Rows are points. The last column is the point's height on a tilted bowl or saddle (a function of degree 2), plus a little noise. Count its main directions that bend up, bend down and stay straight.

Points (10 x 3):
[[-1.7  0.7 -0.7]
 [ 2.1 -1.7 -2.2]
 [-0.7  2.8 -1.4]
 [ 3.9 -3.7 -4.6]
 [-1.3  4.4 -2.2]
 [ 0.3 -3.6 -1.6]
 [ 3.4 -2.3 -3.5]
 [ 0.4  0.5 -1.1]
 [ 1.0  3.8 -2.7]
 [ 1.2  5.8 -4.3]]
Directions: 0 up, 2 down, 0 straight

Points:
[[-1.0  1.3  2.6  2.2]
 [-0.2  2.7 -4.2  4.1]
 [-1.2  1.8  3.2  2.4]
 [ 2.1 -1.7 -0.2  1.6]
 [-3.2 -2.8  1.2  2.9]
 [ 6.1 -0.6 -5.0  5.5]
 [ 4.6 -0.2  0.8 -0.3]
 [ 3.8 -2.1  2.3  1.7]
 [ 0.4  3.4 -3.5  3.1]
 [-0.6 -3.0 -3.5  1.1]
 [ 0.6 -1.5 -4.2  2.1]
 [ 2.3  4.3  2.5 -3.7]
 [ 1.5 -2.2  0.4  2.0]
 [ 2.8  3.4 -1.3 -1.0]
 [-3.3  0.4  1.2  4.0]
 [ 0.8  6.3 -0.9  0.5]
 [ 2.2 -3.3 -2.0  2.6]]
Directions: 2 up, 1 down, 0 straight

Points, 26 rows:
[[ 1.8 -0.7  0.9  2.5  1.1]
 [-1.2  2.6  4.6 -3.5 -2.7]
 [-0.3  0.1  3.5  2.3  0.2]
 [ 1.2 -0.4 -0.3  3.0  1.2]
 [ 0.0  0.8  0.6  1.3  1.6]
 [-1.0 -2.9 -1.0  2.5  0.9]
 [ 0.5 -2.1 -5.0 -0.4  2.6]
 [-2.5 -0.6  0.9  0.1  0.3]
 [ 2.0 -4.5  1.9 -0.9 -1.1]
 [-5.3 -0.4 -1.9 -1.0 -2.2]
 [ 0.4  3.7 -1.2  5.7 -2.4]
 [-3.5 -0.8  3.3  0.5 -1.5]
 [-2.1 -0.1  6.2  1.6 -2.1]
 [-4.3 -0.7  0.0  0.3 -0.8]
 [-2.7 -1.9 -2.3  4.7 -1.7]
 [ 2.7 -1.0  1.3 -1.3  0.3]
 [-0.4 -4.1 -0.1 -2.2 -0.3]
 [ 7.6 -4.2  1.7 -2.5 -5.6]
 [-0.6  3.2 -3.0  1.6  0.3]
 [ 0.4 -4.0  2.0 -1.0 -0.9]
 [ 5.1 -0.3  1.4 -2.1 -1.5]
 [ 2.9  2.5  3.6  3.5 -0.4]
 [-0.5  3.2 -1.1 -0.6  0.7]
 [ 4.0 -2.3 -2.6 -1.6  1.4]
 [ 4.8  0.5  2.8 -4.9 -5.5]
 [ 0.2 -5.1  4.6 -5.3 -9.2]]
Directions: 0 up, 3 down, 1 straight

Points (44 x 7):
[[ 1.9  3.8 -2.3 -0.7 -0.6 -1.0  2.5]
 [-0.2 -2.7  1.6 -5.7 -1.5  0.0  1.7]
 [ 5.0 -0.7  0.4 -4.4  5.4  2.7 -0.3]
 [ 1.5  0.8  1.8 -1.7  1.1 -3.5  0.8]
 [ 1.0 -2.3 -2.1  2.5  0.2 -0.9  0.9]
 [ 0.5  2.7  2.2 -1.6  3.4  0.1  1.7]
 [ 0.2 -2.7  2.9 -4.5  1.7  0.8  0.8]
 [-0.5  2.5 -0.5  2.7  0.3 -0.6  1.3]
 [ 4.4  0.4 -1.1 -2.8 -0.3  3.8  1.9]
 [-4.0 -1.9  1.2  2.8 -4.8 -3.4  0.1]
 [ 0.8  1.3 -0.3  4.2  1.8  5.7  4.3]
 [-0.1 -2.7 -2.5  1.3  0.0  0.6  0.3]
 [-3.3  0.4  3.2 -6.0 -2.3 -0.6  3.7]
 [-2.9  2.9 -2.3 -2.9  0.3  2.6  2.3]
 [ 1.0 -4.8 -3.0  0.7 -2.9  0.8  1.9]
 [ 1.8  2.8 -0.4  0.8  4.1  3.3  3.5]
 [ 0.8 -0.4 -5.3 -0.3  0.3  1.8  2.4]
 [-3.3 -3.1  4.8 -1.9  2.2 -2.1  3.1]
 [ 1.7 -2.4 -1.3  0.8  0.2  0.4  0.4]
 [-2.3  0.0  0.9  3.4 -2.0  0.2 -0.6]
 [ 2.5  2.5  2.3  0.7 -2.1  2.9  2.8]
 [ 5.4 -2.8  0.9 -7.7 -0.5  1.0 -0.2]
 [ 2.7 -4.5 -4.1  5.1 -0.1  3.8  5.3]
 [-0.8 -3.3 -5.1  1.0 -6.9  0.5  2.3]
 [-3.9 -1.8 -0.9  0.5  1.6  0.3 -0.1]
 [ 0.4  4.6 -2.8  2.8  2.5 -1.5  4.5]
 [ 1.1 -1.8 -0.2  2.2 -7.8  2.6  3.2]
 [-0.1 -4.2 -1.5  2.6  5.0  3.1  3.6]
 [ 3.1  1.7 -4.3 -2.7  0.4 -1.3  2.1]
 [-3.0  0.5 -2.5  1.0 -1.0 -1.0 -0.4]
 [ 2.6 -1.2 -3.9 -0.1 -1.0  3.5  2.7]
 [-0.8  3.5  0.4 -3.1 -4.2 -4.3  4.4]
 [-0.4  0.5  5.0 -1.8 -0.1 -1.4  1.9]
 [-1.4  2.3 -2.6  3.3 -2.9  0.9  0.4]
 [-4.7  2.8 -2.4 -4.1 -4.0 -1.4  2.8]
 [ 2.0 -5.2 -8.0  0.4  4.7 -3.6  7.2]
 [ 0.5 -1.6  5.1  3.5 -0.3 -1.0  2.6]
 [ 1.4  0.7 -2.0 -2.0  4.3 -3.4  1.5]
 [ 2.2  2.8 -1.0  1.0 -0.5 -3.2  2.5]
 [-0.8  0.9  2.1 -2.0 -2.5  0.6  0.9]
 [ 4.1 -0.4  1.8 -2.8  0.7 -0.7 -0.7]
 [ 1.8 -3.7  1.2 -0.1  3.5  1.0  0.7]
 [ 4.6  2.7  0.3 -0.1 -0.4 -4.3  2.4]
 [-1.0  6.1 -2.8 -0.2  4.8 -0.6  6.2]]
Directions: 5 up, 1 down, 0 straight

Points:
[[-4.6  3.2 -1.0  0.9 -6.4  0.8  5.1]
 [-3.8  0.4 -5.5  0.6 -4.2  4.7  4.9]
 [ 1.4 -0.4 -0.1 -0.5 -0.4 -2.0  0.5]
 [-4.6 -2.4  1.7 -0.6  0.6  4.2  2.6]
 [ 3.4  0.4 -1.0 -2.5 -1.7 -1.1  1.4]
 [-1.5  3.4  3.4 -0.8 -1.3  1.6  1.8]
 [ 1.0 -2.8  0.3 -4.5  0.8 -4.7  3.4]
 [ 2.6 -1.6  0.2 -5.4 -2.1 -2.0  2.8]
 [ 4.3  0.3 -1.5 -0.6  0.7  1.3  0.2]
 [ 2.0  0.1 -0.4 -0.6  0.9  1.2  0.2]
 [ 6.9 -0.6 -2.4 -1.6 -3.3 -2.0  3.0]
 [ 3.2  2.0  0.1 -0.2 -4.8 -1.5  4.5]
 [ 2.0 -2.4  1.5  2.1  1.9  3.5  1.6]
 [ 1.5  4.7 -1.3 -1.2 -7.9  1.6  8.4]
 [-1.7  0.2 -2.6  9.6 -1.7 -0.5  0.9]
 [-2.1 -1.5  2.4  4.5  2.1 -0.7 -0.5]
 [-2.8 -2.4  1.0 -3.3  0.2  2.8  1.7]
 [ 0.9 -1.0  2.1  3.3 -1.3 -2.5  0.4]
 [-2.4 -0.9  0.3 -0.4 -3.5  2.4  2.7]
 [ 4.3 -6.8  1.7 -2.0  0.2 -5.6  2.5]
 [-0.4  1.8 -4.5  0.3 -0.2 -1.3  0.7]
 [ 1.8  2.6 -1.4  0.3 -1.4  0.2  0.5]
 [ 1.2 -2.7 -4.6  2.8  0.9 -4.1  2.2]
 [ 3.8 -4.3  0.0 -0.5 -0.7  1.5  0.9]
 [-1.8  1.6 -2.1  1.9  4.1  0.5  0.8]
 [-2.3 -0.4  3.3 -0.1 -1.5  2.7  1.7]
 [-0.2 -1.2 -0.6 -5.7 -4.6  1.4  3.7]
 [ 1.1 -1.0  4.0  6.2  2.2 -2.5 -1.3]
 [-1.6  5.6  3.8 -0.6  2.7 -3.9  1.9]
 [ 2.4  1.9  1.4 -1.9  1.4  1.1  1.0]
 [-1.4 -1.2  4.9 -0.3  0.5 -6.2  2.3]
 [-2.4  3.7  1.2 -0.8  4.5  5.7  4.5]
 [ 2.5  1.1 -6.0 -1.3 -0.8  1.6  0.5]
 [ 2.7  2.7 -0.5 -1.7 -2.7  2.7  2.5]
 [ 2.0 -4.6 -0.6  2.1 -1.7 -1.7  1.6]
 [-0.6  0.3  0.4 -3.8  1.1  3.0  1.1]
 [-0.1 -0.5  1.1  0.5  5.4 -0.7  1.1]
 [-2.7  0.5  3.4  2.2  2.6 -2.4 -0.5]
 [-2.4 -7.1 -0.4 -0.2 -3.5  0.2  5.6]
 [ 1.0  0.7  0.8  4.1  0.8 -0.8 -0.6]]
Directions: 3 up, 0 down, 3 straight
